Each row of a before or after table is a point. One or more steps were done to the points. Then noise was added and the rows were shuffled. The steps act on how far a point lies along the listed directions, d1 being the first. Name the steps. A step turns or swaps two directions, mirrors them in a line or flattens them onto one, adds a multiple of one to another, or multiplies one. Angles are multiples of 10 degrees, from the lower direction toward the higher: turns from -170 to 170, lines from 10 to 170 but not 90. Use the fewest steps. Two steps may share a direction if one is a turn and the other turns, adds or multiplies; they go together, in the order done. Otherwise the lowest direction goes first.
In the rows, 128 means zero.

Directions:
(1): 132,167
(2): 89,132
Before (12 x 2)
167,131
189,118
98,111
141,79
190,89
154,116
117,142
119,108
137,130
130,129
101,105
102,139
After (12 x 2)
166,137
138,130
129,130
194,101
189,128
100,135
115,139
105,100
149,83
122,106
102,107
157,121
Steps: turn d1 and d2 by 10 degrees

Directions:
(1): 173,125,121,97
(2): 111,86,146,103
(3): 145,136,179,139
(4): 106,162,137,92
Before (11 x 4)
153,110,123,119
155,104,117,97
127,195,125,152
134,122,102,109
138,105,123,124
107,188,188,152
129,187,171,159
113,140,117,111
122,102,127,150
103,158,146,145
100,187,120,125
After (11 x 4)
130,99,63,128
102,143,145,130
117,142,147,122
94,136,158,143
135,102,133,136
133,145,143,100
143,81,88,139
178,133,61,157
161,118,95,129
151,136,56,144
103,111,146,127
Steps: turn d1 and d4 by 170 degrees; turn d2 and d3 by 100 degrees

Directions:
(1): 171,129,139,99,121,145,181,138
(2): 125,87,165,108,175,141,117,114
(3): 109,135,116,166,162,166,154,155
(4): 84,124,112,99,106,164,142,96
(5): 130,107,124,108,106,155,95,182
(6): 161,151,88,112,156,152,99,109
Before (14 x 8)
80,159,146,173,122,117,142,142
157,158,117,151,120,119,105,141
148,157,113,105,97,120,178,105
131,78,175,148,113,96,80,154
138,117,141,142,66,85,119,175
170,131,154,146,109,93,187,166
144,135,111,82,116,142,129,115
105,129,177,152,158,166,173,115
154,150,114,144,114,135,150,173
73,124,139,156,113,152,165,156
154,149,112,114,140,93,128,105
114,102,133,125,150,167,149,178
150,136,159,176,151,101,151,145
113,156,71,122,88,120,90,136
After (14 x 8)
141,184,106,164,121,174,142,148
186,130,108,125,170,136,91,150
94,74,163,92,137,128,123,126
115,119,124,117,110,101,98,153
137,110,142,140,179,141,103,148
155,142,143,116,146,169,147,175
143,139,122,121,167,184,159,137
180,146,126,152,144,128,116,179
194,137,144,128,129,102,158,91
185,99,152,88,163,127,123,111
114,112,111,88,117,148,78,134
127,147,113,153,184,134,157,118
88,124,127,111,119,117,106,100
138,113,166,141,139,120,106,147
Steps: multiply d1 by 0.7; turn d1 and d6 by 130 degrees; turn d2 and d5 by -140 degrees; add -0.3 times d3 to d4

Directions:
(1): 124,118,134,116,165,165,155,125,191,105,137
(2): 105,137,134,104,81,113,148,154,160,130,78
(3): 124,163,161,98,104,178,123,87,109,129,128
(4): 137,182,113,99,144,85,121,118,134,86,138
(5): 148,134,110,134,84,118,171,114,145,147,180
(6): 182,163,120,134,128,161,123,181,128,136,121
Before (10 x 11)
89,97,158,138,138,162,137,121,118,144,82
129,148,140,111,104,138,128,148,127,131,105
87,156,151,84,110,143,127,88,114,130,132
107,98,96,161,101,69,123,120,83,164,135
144,152,157,103,151,201,144,122,160,92,112
138,119,109,143,111,92,138,141,114,148,145
109,149,111,119,111,110,174,110,162,111,154
92,38,119,157,82,133,156,111,96,171,138
97,127,142,119,104,174,145,140,174,137,95
77,111,146,116,136,139,118,100,136,127,96
After (10 x 11)
102,101,123,143,107,142,178,108,153,142,155
101,163,130,103,106,153,139,141,179,113,94
133,120,113,144,111,87,140,143,118,147,147
91,143,94,86,96,36,152,88,118,84,141
146,149,156,107,143,212,140,127,159,101,114
91,157,142,97,150,106,133,109,130,93,85
102,116,86,145,105,48,127,110,91,145,135
70,119,143,104,140,123,118,91,141,115,95
77,130,159,95,106,158,128,83,110,144,131
127,144,139,113,98,146,129,152,123,136,107
Steps: mirror d2 and d4 in the line at 170 degrees; multiply d6 by 1.3
